Each row is a point. A path goes straight from each point to the next, and from the last back to the first. The post is the endless flat space through its rows: a point in 2 columns, a line in 3, a plane in 4, and so on, so that a path can go around it. Count how often the path circles the post. Going back the other way cancels.
In the rows, zero is written as 128.

Post:
[[120 142]]
Path, 14 rows:
[[128 121]
 [114 122]
 [ 64 148]
 [ 95 165]
 [132 170]
 [165 164]
 [137 119]
 [113 125]
 [103 129]
 [ 94 159]
 [117 159]
 [113 156]
 [154 178]
 [162 147]]
Times around: 2

Post (7 x 8):
[[114 161 128 156  97 144 146  58]
 [152 148 108  90 157 117 117 116]
 [117 145 115 169 138 129  98 104]
 [130 144  99 122 124 229 199  65]
 [111 139 130 175 112 123 144 143]
 [160 129 119 103 118 128  89 182]
 [103 144 166 167 127 153 124 139]]
Path (15 x 8):
[[124 182 129 123 153 172 122 114]
 [ 83 153 124 121 109 157 126 120]
 [145 119 101  78 101 154 136 108]
 [125 118 114 195 150 145 125 116]
 [151 156 151 115 108 147 129 109]
 [132 142 106 168 127 136 109 162]
 [108 197 135 109 119 121 130  93]
 [139 181 147 154 112 148 148 131]
 [135 147 127 162 115 153 164  99]
 [122 131 139 138  94 119 129  92]
 [ 98 124 125 133 145 117 129 116]
 [ 97 161 115 143 117 125 129 106]
 [152 178 120 128 127 188  95 129]
 [158 140 132 193 145 133 113 160]
 [143 200 170 148  79 142 158 116]]
Times around: 0

Post, 13 rows:
[[137 121 108 119 138 139 142  91 152 146 134 176  45 101]
 [129 127 121 143 109  91 137 163 104 122 239 112 139 176]
 [145  88 150 159 146 140  95 110  79 104 100  92 143 169]
 [146 100 120 120 168 114 143 100 151 136 114  86  67 106]
 [124 111 155 115 148 106 123 132 128 102 101 119 107 117]
 [142  95  76 103 128 121 121 112 157 108 106 116 144 144]
 [141 119 128 144 175 140 127 196 141  96 128 123 150 128]
 [148 115  65 149 142  88 125 115 150  74 128 151 155 133]
 [102 132 163 164 228 117 146 134 173 122 103 221 168 114]
 [145  89 112 137 119 113 105  99 151 117 167 126 168 104]
 [129  84 154 130 142 121 123 104  68 156  85 117 145  97]
 [131  98 155 140  87 123 178 129  76  87 112 117 167 148]
 [119  98 167 152 115 112 149 202 160 144  92 103 104 116]]
Path (11 x 14):
[[148 103 128 130 185  99 112 142 180 111  88 152 123 147]
 [117  65 145 126 137 113 144 119 128 142 119 130 105 159]
 [ 75  96 153 189 161  67 101 145 148 133 135 148 146 162]
 [120 119 118 142 167 118 103 135 162 114 128 105 103 137]
 [109 136 158 159 120 106 123 113 156 117 146 123 152 130]
 [149 123 145 122 155 125 120 117 126 153 104 142 115 101]
 [155 111 186 133 147  83 114 134 130 113 143 139 136 115]
 [132  87 119 125 144  92 113  98 136 121 140 125 127 152]
 [134  95 106  65 179  81 152 130 119 134 122 150 131 121]
 [165 103 129 126 133 104 131 140 136 106 107 103 126 136]
 [135 114 140 154 134  62 153 144 104 121 126  92 122 148]]
Times around: 1

Post:
[[129 152 117 115  94  99 110 137 175 119  98 115 120 127 148 140  87 118]
 [123 138 131 150 102 119 166 143  99 106  96 131 114 134 109 107 132 129]
 [139 117  98 124  95 139  88 142 131  94  99 139 130 134 120 154 108 113]
 [128 133 127 142 119 113  98 129 152 138  90 130 147 154 124 141 101 170]
 [138 139 126 105 142  68 151 145 126 117 136 151 149 104 132 141 136 141]
 [111 155 135 129 136 165 166 142 119 123  82 129 134 114 159 124 124 163]
 [135 150 124 120 100 121 137 140 142 141 162 127 165 146 147 152 145 117]
 [137 145  99 127 128 130 131 159 156 110  85 136 133 148 135 118 133 107]
 [133 137 133 125 113 128 132 136 117 150  90 157  88 142 166 109 133 103]
 [122 132   7 131 161 138 122 160 112 142 211 143  83  82 122 115 114  96]
 [128 132 136 152 128 135 107 121 169 124 166 129 146 123 117 153 128  85]
 [151 146 125 153 133 131 137 174 119 150 110 135 142 129 158 136 105  82]
 [142 152 146 151 115 113  93 176 149  99  97 114 134 137 161 130 132 125]
 [148 144 130 157 104 105 120 119 132 116  93 127 157 125 158 120 144 105]
 [139 134 103 139 164 108  77 105 121 107 149 109 105 156 141 146  98  94]
 [138 153 131  94  94 123 125 128 133 186 103 118 141 120 101 143 151 100]
 [110 142 115 140 123  93 149 123 144 134  91 132  84 143 145 174 142 144]]
Path (13 x 18):
[[159 138 123 103 102 112 149 162 130 131 101 115 141 150 138 128 107 104]
 [171 172 144 121  98 104 132 140 157 135 106 117 125 133 172 161 119 108]
 [144 149 142 151 100  87 129 120 158 121  83 139 158 132 169 178 132 127]
 [116 155 101 118 130 110 126 128 123 117  82 144 128 130 140 152 103 115]
 [104 128 122 111 110 138 114 154 140 136 103 138 129 130 122 143 148 115]
 [140 131 150 136 100 115 130 146 131 139  85 134 116 107 163 117 146 102]
 [144 126 162 105  89 152 134 114 142 129 112 120 134 106 138 127  91 134]
 [125 138 139 126 116 135 124 130 139 117 105 103 150 142 163 124 166 128]
 [108 149  96 112 103 136 132 147 117 138 113 134 150 124 142 115 141 107]
 [113 157 113 128  84 158 104 143 131 132 114 122 114 126 129 126 128 109]
 [134 170 129 139 109 144 124 122 137 116  99 127  92 126 143 131 116  99]
 [133 136 118 146 111 110 130 130 135 110 143 142 112 124 167 126 158 126]
 [121 121 113 119 119 132 149 135 138 159 117 131 122 120 134 145 123 109]]
Times around: 0

Post, 17 rows:
[[137 128 135 146 114 150 150 168 133 138 125  91  91 138 125 134 109 146]
 [131 132 145 160 132  56  89 134 130  88 124 109 160 142 146 117  85 112]
 [161 106 119  81 175 161 249 133 119 163 165 101 142  78 181 125 142 152]
 [132 128 109 147 112 140 117 113 135 115  94 168 121 132 102 133 107 162]
 [142 124 128 159 101 147 115 138 137  94 133 106 138 101 106 136  88 103]
 [141 134 106 110 133 139 123 144 120  77 131 127 120 130 123 139 116 135]
 [125  93 123 147 181 136 122 116 116 118 116  89 107  84 122 152 135 144]
 [112 123 127 148 132 177 101 125 134 125 135 154 130 147 127 143 127 134]
 [139 114 123 176 124 131 125 136  75 111 147 101 115 153  86 122 103 130]
 [153 120 156 154 131 127 130 145 126  76 120  77 163 106 133 108 129 144]
 [134 156 123 107 121 121 116  76 127 161  96 169 144 142 135  58 156 100]
 [122 148 107 111  75 141 150 170  59 202 173  95 140 146 139 117 113 157]
 [142 103  76 169 148 110 144 145 135  98 124  99 116 115 141 105 124 138]
 [147 133 116 144 108 133 174 151 130 170 169 105 121 126 106 158 153 152]
 [133 120 133 141  95 106 130 152  81  86 106 147 111 126 192 133 127 116]
 [120 138 150 132  98 159  98  55 153 142 128 116 112 148 152 143 125 156]
 [153 137 123 139 117 121 159 140 136 136 118  78 194 146 150 171 107 122]]
Path (14 x 18):
[[129 125 146 148 153 150 133 147 116 124 151 119 117 144 167 120 132 130]
 [149 127 116 132 181 104 163  98 146 105 157  94 164  94 163 105 129 135]
 [169 137 114 130 110 137 158 145 107 137 105 149 139  98 177 101 138 152]
 [144 130 127  99 105 155  99 117 129 143 113 120 119 165 179 111 125 141]
 [137 122 135 126 107 127 140 122 141 111 113 109 138 144 120  95 112 170]
 [ 99 121 104 149 131 149 133 136 153 127 159 133 157 154 175  89 123 160]
 [134 132 132 145 111 175 145 122 121 120 122 137 121 112 116 143 106 142]
 [139 129 119 118 161 118 144 152 118 133 120 117 109 102 160 123  90 169]
 [149 132 122 125 121 112 132 141 122 120 135 128 123 110 137 147 124 111]
 [153 135 136 149 120 175 156 134 104 130 129 122 137 146 140 156 119 109]
 [141 135 123 161 116 141 139 105 126  95  98  94 134 110 135 156 154 120]
 [118 115 112 128 104 135 148 120 145 127 119 123 129 120 131  88 124 127]
 [159 100 104 158 104 101 136 136 153 128 122 126 116 122  94 118  92 116]
 [149 107 116 125 142 105  97 132 115 129 118 126  94  85 129 116 126 168]]
Times around: 0

Post (17 x 18):
[[ 88 114 121 150 172 127 171 133 126 132 111 109 142 129 156 127 130 172]
 [104 115 178 107 104  99 125 135 141 117 147 131 127  96 166 109 116 103]
 [155 133 164 131 134 106 178 137 149 162 143 125 110 133 140 119 128 102]
 [115 155  97 128 120 107 135 104 160 120 136 141 101 128 119 119 102 100]
 [145 134 112 133 142  90 149 174 107  84 104 151 173 154 131 134  61 187]
 [132  95 117 101 124 121 140 152 126 159 107 136 176 123 125 116 142 111]
 [170 150  91 100 118 118 152 116 167 137 159 115  97 124 137 146 105 158]
 [139 163 117 107 117 135 118 143 119 117  80 158 116 167 148 126 120 172]
 [118 101 124 131 155 143 139 139 131 114 145 124 123  63  95 133 143 101]
 [119 144 100  83 155 109 103 147  78 162 129 136 159 130 115 117  95 122]
 [130 133 151 119 135  90 166 124 114 122 134 110 176 139 118 148 131 106]
 [124 102 132 121 118 103 112 106 104 160 118 104 112 124 113 115 122 105]
 [ 95 165 125 157 128 114 102  88 140  98 125 149 152 113  97 121 107 155]
 [140 152 109 115 110  98 129 146 146 147 154 163  86 106 145 155 119 119]
 [ 94 102 121 123 142 155 104 100 143 145 172 117 103 181 147 161 126 168]
 [108 116 145 124 112 129 161 145 140 163 124  90 140 137 135 154  80 133]
 [111 112 135 117  87 121 154  69  94 113 125 136 152 138  61 107  81 144]]
Path:
[[ 89  85  90 148 159 111 170 158 113 158 100 118 183 163 114 148 106 172]
 [113  79  70  97  91 112  97 141 110 139 170 129 175 152  93 141  84 135]
 [ 72 144  93 100  96 173 131 113 139 127 128 122 139 112 120  96 125  82]
 [138  77  52 112 114  63 177 128 167 131 164  69 129 147 115 155  83 121]
 [105  78 152 137 120 110 148 154 129  92 174 136  94  93  93 121  24 134]
 [101 148 118 172 101 157  92 132 144 138  59 110 123 127  81 130 119 157]
 [133 130 126 124  96 116 105 188  91 161 120 149 172 114 168 138  97 164]
 [ 91 121 115 158 162 151 134 129 123 155 118 132 156 114 159 146 141 190]
 [ 92  86 174 153 154 134  93 153  84 127 181 108 139 137 137  96  77 110]
 [ 92  74  69 158 165 162 133 162 129  95 113 146  96  85  86  85 138  85]
 [ 87 100 111 111 118 144 130 137 132 112 110 104 159 117 185 132 169 108]
 [155  96 168 123 102  85 180 136  99 119 149 127 112  96 126 123  76  91]
 [101  80 121 110  68 108 151 150 122 153  96 147 157  94 124 155  93 142]
 [128 153 181 137 152 121 118 121  98 155 112 127 106 139 131 127  88 166]
 [126 155 100 116 117  96 140 109 158 149 150 132 179  81 133 155 143 131]
 [133  95 111 150 108 109 145 134 115 132 148 174 119 166 148 117 126 162]
 [121 103  77  97  99 120 121  90 136 144 195 109 129 143 120 141 123 144]
 [127 127  99 139 138 151  95 157 104 183 134 165 128 186 150 155 121 130]
 [140 112 131 118 176 119 169 111 113 119 112 130 172 172 153 109 145 147]
 [112 110 149  99 137 111 148 164 147 200 129 153 135 139 160 141 122 133]
 [136 107 130 141 153 133 107  99 140 214 159 117 159  95 132 160 113 185]
 [100 131  98 143 147 110 128  84 126 126 165 108 121 113 143 128 101 105]
 [119 171 116 112 107  95 153 123 128 125 177 127 125 123 123 134  74  91]
 [109 116  90 117  98 106  80 102  72 128 156 143 123 105  98 181  80 141]
 [119  84 129  89  95 118 103  77 134 148 163 146 156 101 102 137 100  97]
 [159  57 141  68 144 118 210 167  95 162 198 102 134  81 154 104  68 111]
 [157 122 143 156 139 145 196 114 100 170 145 101 134 140  96 125  91 134]
 [ 89  70  88 147 138 146 123 108 143  67 120 153 122 138 141 131 132 127]
 [155 131 114 101 162 105 154 148 138 139 101 146 136 163 138 136 115 174]]
Times around: 1
